Every row gives one point. Each copy is the shape, with its points in the same order, stretched, turned, moved and blurred by noise. Some copies are also mirrored. Which?

Shape (7 x 2):
[[ 12   9]
 [ 13   5]
 [  1   8]
 [ -3 -58]
 [ -5  10]
 [  9  10]
 [  9   9]]
Copy 1, 7 rows:
[[ 11 -11]
 [  7 -14]
 [  1  -2]
 [-60 -49]
 [  1   4]
 [  7  -7]
 [  9  -9]]
Copy 1 is: only turned
Copy 2, 7 rows:
[[  0 -12]
 [  3  -8]
 [ -5  -9]
 [ 10  56]
 [-15  -4]
 [ -1 -14]
 [ -5  -9]]
Copy 2 is: mirrored

Shape, 6 rows:
[[ 21   2  47]
 [ -7 -42 -36]
 [-12   4  50]
 [-13  26  24]
 [ 15 -12 -31]
 [  0 -56 -26]]
Copy 1 (6 x 3):
[[-11 -28  48]
 [ 15 -34 -47]
 [-37 -12  36]
 [ -6  20  31]
 [ 34 -22 -27]
 [  3 -60 -35]]
Copy 1 is: only turned
Copy 2:
[[ 32   7  33]
 [-19 -49 -39]
 [ 11 -10  49]
 [-16   7  37]
 [-15 -10 -33]
 [ -1 -54 -38]]
Copy 2 is: only turned

Shape, 12 rows:
[[  8  27  17 -13  22  -2]
 [-13  -3  27 -17  33   0]
 [ -9   4   3   4  22 -48]
 [-15  26   3 -14  60  -3]
 [  8 -46 -29  34 -19  13]
 [  2  -7  -1 -31   8 -49]
 [ 12  -8   7   2  18 -46]
 [-20   5  -8 -12  32   2]
 [  0  18  -4 -15  46   5]
 [  5 -17 -23  34 -28  -1]
 [ 23 -27 -32   6 -17 -26]
 [ 30 -37 -21  32   3  12]]
Copy 1:
[[ -3  15  17 -21   1   9]
 [ -5 -17   2 -33 -15  18]
 [  8  -2  12   0 -34   9]
 [  3  25 -16 -33 -23  41]
 [ 31 -21 -32  43  29 -36]
 [  4  -8  11 -22 -35 -27]
 [ 30 -10  15  -4 -24  -6]
 [ -6  13 -22 -20 -16  13]
 [  8  19 -15 -27 -10  24]
 [ 13  -8  -4  50  26 -33]
 [ 35 -13 -17  27   5 -52]
 [ 51 -14 -22  29  31 -25]]
Copy 1 is: mirrored
Copy 2 (12 x 6):
[[-19  26  -6 -17 -19  -3]
 [ -9   4  -9 -10 -42  -8]
 [ -9 -10 -24 -18   7 -32]
 [-39  11 -38 -17 -30  -4]
 [ 19 -27  -3  59  13  23]
 [  7 -10 -13 -43   5 -15]
 [  9   4 -23 -15  10 -26]
 [-27  -9 -24  -2 -22   7]
 [-30  13 -32 -10 -22  10]
 [  4 -19   5  41  27   3]
 [ 18 -15 -11   7  35  12]
 [ 22   0 -17  48  11  24]]
Copy 2 is: mirrored

Shape, 11 rows:
[[  9   3  -3 -13  20   7   8  -4]
 [ 12  13  34  -4  24 -20 -17  17]
 [-15   8   2   0  -1 -35   4 -12]
 [ 36   8  -5  14 -25  27  32  32]
 [ 26   8   1  -1  30 -25  -7 -17]
 [ -2  23 -12  -8  14  -3 -13  -3]
 [ 25  -8  -9  -3  16 -17  -9   5]
 [-32  -6  10   7  20 -16  22  16]
 [  6  13   9 -33  16  -9  10 -26]
 [-15   3  32   3  21  10  -9 -36]
 [ 20 -23   1  -6 -48  51  21  35]]
Copy 1, 11 rows:
[[ 11  -6  -6  13  20  19   5  -6]
 [-18  -7  16   1  40 -11  26  -3]
 [-19   7 -27   2  13 -10  24 -13]
 [ 18 -20  26 -12 -42  15  24  15]
 [  2 -12 -10   4  30  -9  10 -40]
 [ -8   4  -5  -5  27   8  -7 -18]
 [  0 -29  -1   9  12 -12   0 -14]
 [-36  -4 -17  28  18  21  36  13]
 [ 25   9 -24  -1  34  14  13 -11]
 [  1  39 -16  38  32   7  18 -23]
 [ 33 -13  26  13 -59  12   4  60]]
Copy 1 is: mirrored
Copy 2:
[[ 14  22   5  -3   4   3  10   7]
 [ 13  -3  41  -7  -9   8 -27  37]
 [ 13  -4  31  26  14  -9   6 -22]
 [ 38  -3 -40 -31 -38  -4  -7   6]
 [ 34   0  22   6  25   6 -14  14]
 [ 11  28   8  20   3  21  -9  -7]
 [ 17  -6  17 -12  14  11 -15   8]
 [ -9 -12  28  13  -8   8  40   9]
 [ 14  38  32   1  17 -19  11 -10]
 [  0  19  10  18  17 -32   6  36]
 [ -7  14 -50 -43 -47 -22  -7  -1]]
Copy 2 is: mirrored
